Each row is a point. To make a cloud, some directions were put in groups of two or more. Within a group, all points are equally far from the middle, so they leave a hole (a ring in 2 directions, a hollow ball in 3). The other directions are filled evenly. Then the cloud was stretched, turned, moved and blurred a little. Count the holes, and give their numbers of directions, smallest first.

Cloud, 15 rows:
-43; -19
10; -46
46; -13
-14; 43
4; 44
-25; 38
-45; -13
-44; -18
-10; -45
19; 40
-46; 3
46; 12
-12; -45
19; 41
-44; 11
Holes: 1 (2)

Cloud:
3; -29; 33
-29; 24; -15
-2; -62; 20
3; 4; -21
-64; -18; -14
-45; 62; -24
-55; 23; 12
-72; -40; -24
-24; 33; 11
-15; -19; 3
41; -15; -1
-34; -11; -43
-7; -9; -34
1; -42; 24
-20; -75; 23
-29; -1; -26
-49; -11; -47
-37; 7; 45
-49; -27; -5
Holes: 0

Cloud (31 x 4):
22; -44; -24; -38
-3; 68; -27; 15
-10; 2; 72; -15
9; 45; 55; -33
22; 62; -12; 31
-20; 66; -18; -4
29; -56; -53; -22
-21; 49; -31; -43
-10; -30; -19; -52
-41; 8; 4; 23
36; -3; -31; 16
-46; -16; 52; 5
-19; 67; -48; -35
22; -1; 63; -16
-19; 38; 68; -10
20; -16; 24; 53
-23; 55; 12; -19
37; 61; -5; 30
29; -12; -17; 27
30; -20; 42; -10
-30; -35; 10; -32
50; 4; -18; -13
-44; 1; -23; 8
10; -22; 50; -20
26; 0; -2; 38
20; -31; 17; -27
-17; 28; -34; 22
34; -32; 9; 17
6; 28; -29; 31
-14; -9; 1; -44
-13; 66; 33; 38
Holes: 1 (2)

Cloud, 47 rows:
33; 36; -11; -25; 0; -6
-46; 41; -8; -19; -5; 16
19; 34; 5; 44; -23; 3
7; -17; -29; 58; -52; -20
30; -11; 33; -38; -8; -3
-21; 7; -5; 48; 37; -22
0; 1; -42; -28; 57; 7
-6; -8; -43; -56; 35; 25
-47; 35; 10; -31; 2; -27
10; 21; -4; -45; 52; -6
30; -20; 1; -22; -47; -1
-19; -36; 11; -5; -24; -72
-1; -25; -46; -43; -8; -8
-4; -19; 34; 5; -67; 0
4; 11; 2; -46; 60; 28
3; -20; -28; 23; 32; 11
6; 48; 16; 18; -51; -62
22; 8; -52; -19; 12; -12
-2; -7; 14; 80; -49; -17
-17; 32; 26; 77; -22; -51
13; 4; -33; 57; -32; -21
34; -31; 22; 18; -4; -47
31; 20; 23; -16; -41; -38
11; 15; -39; -2; -17; -64
-35; -3; 50; -22; 45; 23
23; 17; 35; -26; 16; -30
26; -37; 37; 6; -31; 9
-4; -23; -20; 60; 3; -21
-33; -6; 46; -35; 37; -19
-4; 38; -25; 1; 5; -64
-75; -21; -2; 6; 22; 15
-17; -4; -54; 11; 30; 12
-10; 28; -28; -58; 32; -3
5; 0; -56; -13; 17; -36
-2; 25; -9; 66; -71; -64
11; -50; 48; 37; -35; -21
-42; 36; -26; -1; 54; -13
-9; -7; 12; 68; -85; -36
-21; -26; -10; 5; -64; -2
-3; -57; -3; -16; -42; -31
-7; -32; -46; 8; 34; -2
33; -11; -12; -18; 28; 18
35; -17; 33; 5; -2; 11
-24; 8; -31; 52; -55; -68
26; -11; 4; 17; -78; -22
30; 10; 26; 33; -77; -41
-3; 42; 3; 50; -64; -69
Holes: 1 (6)
